Each row is a point. To make a cloud, some directions were put in groups of two or more. Within a group, all points are equally far from the middle, so they leave a hole (a ring in 2 directions, a hollow ball in 3). The other directions are filled evenly. Then the cloud was stretched, turned, moved and blurred a little. Count the holes, and give their numbers of directions, smallest first.

Cloud, 20 rows:
[[ 13 -11  28]
 [ 21  -5  52]
 [-11 -24  -9]
 [  4  22  18]
 [-11 -50  32]
 [ 25 -36 -20]
 [ 60  -2  -7]
 [ 11  46  16]
 [ 30   3  34]
 [-13  32  13]
 [ -3 -53  28]
 [ -2 -26 -39]
 [-28   0  -8]
 [ 14 -24  32]
 [  9  -5  -9]
 [ 11 -41 -34]
 [ 23  21  44]
 [  4  19  14]
 [ 45 -18  25]
 [ 44  31 -12]]
Holes: 0

Cloud, 30 rows:
[[-24  18  18  -4]
 [ 10 -33  21  -9]
 [ 21  33  35  38]
 [  8  10 -28 -24]
 [  3  -9  11  31]
 [-15   5  30 -23]
 [ -3  38  -6  41]
 [ 14 -21   8 -21]
 [-46   4   7  19]
 [  4  23 -11 -17]
 [ 18   0 -21 -15]
 [  2 -13   3  12]
 [ 10 -33  32  14]
 [-30 -17  43  -6]
 [ -1  30  28  14]
 [-17  -5  -3 -25]
 [-34  -8  16  46]
 [-39  27  -1 -11]
 [  7  27   4  -1]
 [-36   8  -4  12]
 [  9 -14  44 -10]
 [-45 -16 -16 -12]
 [ 17  13 -46  -8]
 [-16  24  36  19]
 [  9  35   4  48]
 [  0  49 -21 -18]
 [  6   1  20  -7]
 [ 25  36  -6 -23]
 [-26   2  34   5]
 [-35  39  18  60]]
Holes: 0

Cloud (53 x 6):
[[ 27  -4  14  -7   4 -27]
 [ 11 -22  23  -6  45 -12]
 [-38  -1   5   1 -12  36]
 [  3 -27 -44  14 -14  37]
 [ -7 -22  44 -16   3  34]
 [-16 -33 -30  -2   1  47]
 [ 16 -48  -6  16  19 -16]
 [ 44 -30  17  -1   4  14]
 [ 30 -13 -47 -11  22 -32]
 [ 22  -7 -45  16 -19  30]
 [-33 -42  30 -14 -16  12]
 [ 23   0   2 -10  18 -41]
 [-16  32  11  -1  -3  38]
 [ 22  16 -11 -33  43  -1]
 [-13 -58  -6 -32  20   3]
 [ -6 -15 -59 -25  12  -8]
 [-13 -60 -10 -27  24  13]
 [ -3   6   2 -40 -22  35]
 [ 33   6 -34  16  40  31]
 [-12  27   5 -29  -3  18]
 [-19 -57   4   4 -10 -28]
 [ 38 -26  16  -3  -2  -1]
 [-10  -8 -32  -8 -16 -34]
 [-36   3  -2   1 -29  38]
 [  6 -35   5 -20  40  48]
 [-31 -37 -14  20 -13   0]
 [ 35  13 -31  11  33  38]
 [-39 -42 -22   0  22   0]
 [ 26  -2 -39  18  55  11]
 [-29  16 -11  -8  15  23]
 [ 25  17   9 -30  16  13]
 [-35 -22   6 -40  11 -39]
 [ 14 -38 -16  23  39 -16]
 [ 16 -41  23  13 -30  -2]
 [  8   1  19  15  17  41]
 [ 39 -18  22  -9   7   4]
 [ 11  13  19  21   2  47]
 [-31  19  -8  -9   9  22]
 [ 48 -24  19  -5 -10  18]
 [-35 -24  -8   2  -5  29]
 [-22   5 -21 -12 -31  28]
 [ -3   8 -10  33  24 -18]
 [ 19   7  -9   4  31  58]
 [-30 -57   1 -20  12 -17]
 [ 20  19 -35  -3  57  20]
 [  8 -23   4  -6 -33 -28]
 [ 15 -21  25   1  35   8]
 [ -6 -48 -14  22 -12   9]
 [-18 -19 -48  -2   2  23]
 [-34 -14  19 -40   9 -31]
 [ 22 -41  15  17  -8   2]
 [-20  29  10 -25 -13  15]
 [-24  12 -15 -18 -16  28]]
Holes: 2 (2, 2)
